Rows are points. The points of each table are mixes of a few directions, plus a little noise. Count the directions of each table, and those that both share. Where both have some left over, give the other angles between the two spaces (their principal angles), to ten degrees, smallest first.
In the rows, 128 means zero.

First:
[[145 104  90]
 [116 160 103]
 [106 153 200]
 [161  63 107]
 [112 160 140]]
Second, 6 rows:
[[150  94  80]
 [ 91 184 208]
 [113 150 159]
 [151  93  79]
 [136 116 111]
 [127 130 131]]
Directions: first 2, second 1, shared 1

First, 10 rows:
[[134 178 171  68 144 111 154 108]
 [159  36  81 204 115 185  69 116]
 [168 195 127 153 122 210 142 149]
 [130  85  74 183 100 143 113 155]
 [ 97 147 148  71 131  56 159 126]
 [134  68  90 119  97  89 126 122]
 [146 103 116 150 125 155 109 120]
 [121 148 142 100 131 106 144 126]
 [106 168 146 116 138 114 146 141]
 [ 86 152 184 117 177 110 118 116]]
Second, 8 rows:
[[ 97 111 124 144 135 106 120 138]
 [ 90 120 127 157 140 114 117 146]
 [175 122 126  81 108 128 142  99]
 [ 86  67 114 125 126  58 117 126]
 [189 179 140 107 120 190 144 115]
 [111 183 142 181 151 184 123 161]
 [ 56  92 120 169 145  80 108 154]
 [220 151 132  61 100 165 154  86]]
Directions: first 4, second 2, shared 2

First:
[[123 169 113 138 128 109 132 127 103 132 143  91]
 [140  10 171 100 127 183 114 131 200 117  86 233]
 [138  34 162 106 127 171 117 131 185 119  95 212]
 [125 153 119 134 128 116 131 127 112 130 137 105]
 [124 162 115 136 128 112 132 127 107 131 140  98]
 [116 241  87 155 129  76 141 125  59 139 168  28]
 [130 109 135 123 127 136 126 128 139 126 121 145]
 [133  79 146 116 127 150 122 129 158 123 110 171]
 [121 195 104 144 129  97 136 126  87 134 152  69]]
Second (10 x 12):
[[157 138 129 129  39 141  81 102 150 188 179 169]
 [182 141 168  96  85 106  57 123 155  80  74 109]
 [ 60 126 147 213 200  78 129  87 163 100 137 145]
 [156 174  92 107  51 180 131  82  87 134 103 160]
 [112 123 100 162 133 108 158 117 129 107 102 132]
 [115 156 143 137 153 102 112 139 122 146 173  89]
 [137  70 147 111 161 117 135 161 158  81  71 126]
 [128 137 127  76 155 178 151 163  80 165 165 107]
 [113 155 131 119 144 158 132 117  99 150 159 130]
 [120  61  95 131 160 113 194 188 136 130 117 113]]
Directions: first 1, second 6, shared 1

First, 8 rows:
[[120 135 135 131 125 131 126 136 125 123 127 129 121 127 130 130 134 123
  129 132]
 [ 96 170 133 136  95 122 123 132 115 106 127 112 108 107 100 125 133 106
  136 152]
 [133 103 137 130 145 135 121 141 133 127 126 149 133 143 150 133 135 127
  123 119]
 [193  53 104 110 183 130 142 104 153 174 132 146 172 159 164 128 107 173
  114  84]
 [116 213 140 115 105 145 175 126 108 152 132  65  86 110 114 132 142 155
  152 149]
 [ 93 130 142 146 109 122  97 149 123  88 123 151 120 121 120 128 138  88
  124 144]
 [ 91 132 193 142 142 163 115 201 120 100 117 164  88 153 183 152 183 104
  130 137]
 [181  87  39 115 119  75 124  35 147 154 140 108 197 103  63  96  51 148
  116 109]]
Second (9 x 20):
[[115 122 137 132 133 155 121 129  96 120 173 159 133 114 106  93 118 125
  133  99]
 [127 133 172 153 124 139 122 198 118  73  98 177 137 135 124 107 119  63
  147 144]
 [135 131 115 121 126 111 133 115 147 142 109 102 124 134 141 151 135 141
  122 141]
 [133 128  99 112 128 111 134  87 146 163 127  88 121 129 139 154 137 167
  115 130]
 [129 124  86 104 132 116 134  61 138 181 155  81 119 122 133 149 137 189
  110 114]
 [123 122 100 111 133 130 129  79 123 164 167 106 124 118 123 130 131 172
  117 106]
 [135 128  90 107 128 106 136  74 152 174 128  75 119 129 142 162 140 178
  111 131]
 [122 134 207 173 123 159 115 249  98  30  96 225 146 135 111  77 108  16
  162 142]
 [132 132 145 138 124 124 128 160 134 105  99 140 130 136 133 130 127  99
  135 145]]
Directions: first 3, second 2, shared 0; angles 40, 80

First:
[[160 138 100 103  88 128 130 199 156 129 133 117 117 102 141 142 115  69
  101 127 160 110 125  94 121  96 118 126 119 116 155  78]
 [123 104 180  99 109 116 133 112 128 126 116 104 130  68 100 121 111 130
  110 158 100 111 109 162 136 145 130  98 126 168  84 111]
 [ 80 120 107 158 188 121 129  80 119  90 114 149 123 122 129 137 139 136
  164 162  70 173 157 180 161 156 139 127 162 112 125 197]
 [162 136 156 155 160 149 114  38 104 140 134 144 139 237 122 106 153 187
  164  55 163 132 112  97  72 155 143 145 104 120 114 179]
 [124 142 148 123  81 139 120 161 110 200 142 102 134 147 146 109 120 180
   96  90 173  93 110  90 123  72 123 157 112 147 138  83]
 [170 131 131 105  68 115 135 187 164 141 151  69 119  95 142 147  95 125
   93  90 155 105 110  96 115 103 113 143 101 148 147  74]
 [109 130  93 130 179 144 120 111 115  91  94 204 125 134 115 121 161  46
  154 194 113 147 152 147 137 143 141  93 160  83 124 160]
 [177 138 128 163 148 130 141 112 120 119 167 158 159 241 116 125 157 181
  160  59 167 134 126  82  78 192 106 147  84 122 142 130]
 [143 128 148 101  70 121 119 147 156 160 130  40 101  69 155 140  81 142
   89  90 138 107 103 118 129  64 139 150 123 154 132 108]
 [ 63 110 110 106 117 105 143 193 136 110 110 128 121   7 122 143 110  78
  101 233  63 133 151 191 203 116 117  99 167 142 124  95]
 [ 97 130 108 165 200 140 124  68  98 102 115 193 138 186 119 117 167 134
  175 149 106 163 153 151 133 166 138 123 150  96 123 193]]
Second:
[[108 148  36 135 126 124 130 211 159 110 128 129 103  91 175 162 120  60
  120 152 124 152 164 121 168  75 123 149 158  82 192 122]
 [ 91 143  94 158 143 132 133 163 105 148 140 163 143 163 142 123 148 154
  133 137 133 138 153 122 153 119 114 150 137 112 157 120]
 [158 108 194  70  90 132 115  93 142 132  95  87 110  56 102 116  99  85
  100 145 126  93  87 143 107 113 150  86 124 160  73 114]
 [119 110 214  83  64 124 110  93 128 185 110  28 105  44 130 112  75 177
   79 109 120  88  81 149 134  65 154 130 127 191  80 113]
 [ 94 141  96 154 152 138 134 161  96 141 135 193 151 175 128 116 163 134
  139 155 137 133 154 118 145 136 112 133 135 105 149 114]
 [170 109 168  65  92 128 115 108 161 108  92  88  99  41 108 131  96  44
  101 153 124 101  95 140 107 110 152  82 130 143  86 117]
 [159 120 158 151 153 121 136  67 125 108 149 123 144 187 110 127 137 189
  159  77 125 142 119 124  94 194 124 135 100 143 111 161]
 [128 127 150 160 156 129 136  90 100 133 149 155 158 201 111 113 152 198
  154 100 131 135 128 123 111 180 117 138 108 139 117 143]
 [195 126  84 120 164 125 136 124 170  37 122 171 120 141 108 154 143  16
  161 141 129 153 140 118  91 191 126  91 121  83 138 151]
 [ 59 150  87 183 140 127 135 171  93 178 159 142 147 179 167 125 143 222
  132 110 129 144 161 121 173  98 108 187 138 121 176 125]]
Directions: first 6, second 4, shared 4

First (10 x 32):
[[ 90 123 133 148 118 146 101 105 156 145 116 139 120 122 121 141 120 137
  123 122 157 148 129 132 113 119 147 120 117 129 142 144]
 [108 125 130 139 123 138 114 116 143 137 122 134 124 125 124 135 124 133
  125 125 143 139 129 130 120 124 138 124 122 129 135 136]
 [218 139 117  80 151  85 192 183  62  87 157 102 145 144 145  97 146 106
  141 142  60  81 126 118 163 148  82 148 153 125  95  90]
 [134 129 127 125 129 125 132 132 123 125 130 126 129 129 129 126 129 126
  129 129 124 125 128 127 130 129 125 129 130 128 126 126]
 [180 134 122 100 141 103 165 160  90 105 145 113 138 137 138 110 138 116
  135 137  89 101 126 122 148 140 102 139 142 126 109 106]
 [ 95 124 132 146 120 144 105 108 152 143 117 137 122 122 122 139 122 136
  123 123 153 145 129 132 115 121 145 121 119 129 140 142]
 [  7 114 143 192  97 185  43  54 216 182  89 163 105 107 104 170 105 157
  111 109 220 190 131 142  81 101 189 102  94 133 172 178]
 [180 134 122 100 142 103 165 160  90 105 145 113 138 137 138 110 138 115
  135 136  89 101 127 122 148 140 102 140 143 126 109 106]
 [130 128 128 127 128 127 129 129 126 127 128 127 128 128 129 127 128 127
  128 128 126 127 128 128 129 128 127 128 128 128 127 127]
 [137 129 127 123 130 124 135 133 122 124 131 125 130 130 130 125 130 126
  129 129 121 123 128 127 132 130 124 130 130 128 125 124]]
Second (10 x 32):
[[ 85  95 132 118 145  99 134 114  87 135 121 138 157  72 134 151 150 146
  126 126 121 154 148 137 133 132 130 141 137 137  81  98]
 [ 64  86 119 149 113 131 103 106 104 158 107 134 140  74 149 156 158 182
  110 124 149 165 113 162 115 109 135 113  91  96 128 108]
 [180 160 140  89 133 109 155 154 141  92 144 126 134 171 121  87  98  85
  147 137 101  89 151  86 147 147 107 137 163 150 114 131]
 [147 155 131 165 175 162 123 111 108 128 138 118  66 135  99 148 145 131
  126 106 123 114 118 152 106 123 153 156 154 148 135 135]
 [ 95 117 132 118  88 126 106 125 157 133 112 139 148 127 147 107 110 145
  124 136 149 134 131 114 128 119 117  98 103 104 142 127]
 [ 95 113 131 110  76 120 108 130 165 132 110 140 160 130 153 101 104 142
  126 142 150 136 132 107 133 120 111  92  98  99 143 128]
 [164 149 138  95 145 108 151 148 105  95 140 123 125 144 130  93 120 115
  140 131  95  90 146 102 142 138 104 140 160 138 104 106]
 [130 141 122 177 142 168 113 107 164 153 132 126  94 145  95 171 129 108
  123 116 156 151 111 152 107 126 171 138 123 151 162 175]
 [204 137 100 140 112 138 157 162 160 137 150 105 136 178 122 146 126  77
  130 143 124 133  91 141 142 140 132 126 103 128 171 175]
 [116 127 137 119 149 118 130 123  90 117 126 130 120 105 131 120 140 149
  128 121 112 116 141 128 126 126 121 139 147 129 100  97]]
Directions: first 1, second 5, shared 1

First, 10 rows:
[[110 149 119 134 141 156 118 131 166 104 132 126 131 128 107 117 116 110
  111  88 133 108 102 113 136 124 146 127  84 111 133 121]
 [162  90 144 116 104  75 148 123  57 172 121 131 123 127 168 148 151 162
  160 204 119 164 176 157 113 135  95 130 209 160 119 141]
 [ 99 160 114 138 148 173 111 133 188  91 134 126 133 128  94 111 109  99
  101  64 135  97  87 104 140 122 156 127  59 101 136 117]
 [101 157 116 136 146 168 113 132 182  94 133 126 132 129  98 113 111 103
  104  71 134 100  91 106 139 123 153 127  66 104 135 118]
 [108 150 118 135 142 159 116 131 170 102 132 127 131 128 104 116 115 108
  109  83 133 106 100 111 137 124 147 127  80 109 133 120]
 [100 158 115 138 147 171 112 132 185  93 133 126 133 129  96 112 110 101
  102  68 135  99  89 105 140 123 154 127  63 102 135 117]
 [126 130 127 128 129 130 127 128 131 126 128 128 129 128 126 127 127 127
  127 125 128 127 126 127 129 128 129 128 125 126 128 128]
 [173  79 149 113  96  59 154 121  35 186 119 132 120 127 180 154 158 172
  170 227 117 176 191 165 109 137  85 130 235 170 116 145]
 [126 130 127 129 129 131 127 128 133 125 128 128 128 128 126 127 127 126
  126 124 128 126 126 127 129 128 130 128 124 126 128 127]
 [174  78 149 112  96  58 154 121  34 187 119 131 120 127 180 154 158 173
  170 227 116 176 192 166 109 137  84 130 236 171 116 145]]
Second:
[[131 103 146 126  89 113 143 130  97 132 112 113 113 176 168 110 164 144
  141 147  97 158 152 152 138 115  96 106 205 118 103  95]
 [136 129 123 131 155 126 112 127 126 141 126 124 142  91  87 144 114 122
  143 136 149 127 137 122 122 165 135 146  81 143 134 131]
 [164 161  85 118 139 106 123 148 161 123 150 159 143 100 130 153  90  97
   94 134 135  78  99 103 129  97 127 137  64 137 160 218]
 [143 137 114 121 109 113 137 139 136 120 136 141 124 146 161 127 126 120
  107 133 112 112 116 125 134  91 114 118 141 122 134 162]
 [ 76 126 155 144 174 183 112  98 136 128 124 111 132  89  64 123 120 144
  150  89 167 145 126 121 112 186 182 150  90 131 126  65]
 [108 119 146 130 110 141 140 120 122 119 124 121 114 159 152 109 147 142
  127 116 114 143 128 137 131 114 128 114 176 114 115  97]
 [116 142 124 127 127 142 134 125 149 113 139 140 124 134 142 122 120 125
  106 106 127 111 104 118 127 102 143 125 126 119 137 142]
 [159 152  93 126 177 115 102 138 150 142 141 144 158  53  67 167  81  99
  127 140 166  92 120 102 119 161 143 161  15 156 159 190]
 [202  75 130 114  47  34 147 162  46 161  93 105 117 203 201 124 189 135
  166 227  61 177 203 180 155 113  15  92 249 132  86 123]
 [ 76 132 151 139 149 180 127 103 145 113 131 122 121 121 107 112 126 143
  126  81 147 135 110 121 118 141 174 134 124 117 127  82]
 [ 98 131 141 133 132 156 132 115 139 116 131 127 121 134 129 115 130 137
  121 100 132 130 114 125 124 123 151 126 137 118 127 105]]
Directions: first 1, second 3, shared 0; angles 30

First (8 x 32):
[[116 122 133 118 147 137 123 134 150 132 138 106 128  90 116 151 123 133
  114 161 111 125 135 133 118 151 123 116 124 140 120 105]
 [147 138 120 143  99 114 136 118  93 121 112 163 128 187 147  92 135 120
  150  76 156 132 116 120 144  92 135 148 134 110 141 164]
 [113 121 134 116 151 138 122 136 154 133 140 101 128  83 114 155 123 134
  111 168 107 125 137 134 116 155 122 113 124 142 118 101]
 [166 146 112 159  68  99 145 108  59 115  97 199 129 249 166  55 142 112
  173  22 185 137 104 112 160  56 142 168 140  92 154 202]
 [143 135 122 140 105 117 135 120 101 123 116 156 128 176 143  99 134 121
  145  87 150 132 118 122 140 100 134 143 132 114 138 157]
 [122 125 130 123 137 132 125 131 139 130 133 117 128 109 122 139 126 130
  120 145 119 127 132 131 123 139 126 122 126 134 123 116]
 [ 95 113 141 101 179 153 114 145 188 139 156  68 128  24  95 191 115 142
   90 219  79 121 149 141 101 191 115  93 118 159 106  64]
 [121 125 131 122 139 133 125 132 140 130 133 115 128 107 121 141 126 130
  120 147 118 127 132 131 123 141 125 121 126 134 123 115]]
Second:
[[136 135 140 138 129 129 128 130 128 126 117 134 140 139 109 125 118 121
  136 112 128 124 112 128 140 120 114 113 121 144 134 133]
 [137 159 176 175 120 108 125 127 136 132  93 158 179 170  77 118  99  91
  154  49 155 117  50 120 173  68  76 104 117 152 154 164]
 [113  98  81  84 133 141 130 126 123 128 164 101  80  86 184 138 159 162
  102 200 109 140 200 133  84 178 180 160 142  94 103  97]
 [134 138 144 143 127 124 128 129 129 128 115 137 144 143 107 125 117 117
  137 104 133 124 103 127 144 112 110 115 122 142 137 138]
 [135 141 148 147 126 123 127 129 130 128 112 139 148 146 103 124 114 113
  139  97 135 122  97 126 147 107 105 113 121 144 138 140]
 [162 136 144 132 143 154 131 139 118 113 107 125 139 145  74 120 103 129
  143 126  96 115 120 138 150 148 109  72 103 192 131 115]
 [114  92  71  74 136 149 132 127 120 125 170  93  70  78 190 139 164 171
   97 218 100 142 218 136  75 195 190 161 142  95  98  88]
 [100 138 140 151 109  91 123 117 142 145 129 148 146 135 152 130 135 106
  129  87 175 135  92 114 132  75 118 169 146  79 139 161]
 [120 114 107 109 129 132 129 127 127 129 145 116 107 109 155 133 143 143
  116 159 122 134 159 130 107 149 151 145 136 110 117 116]]
Directions: first 1, second 2, shared 0; angles 50
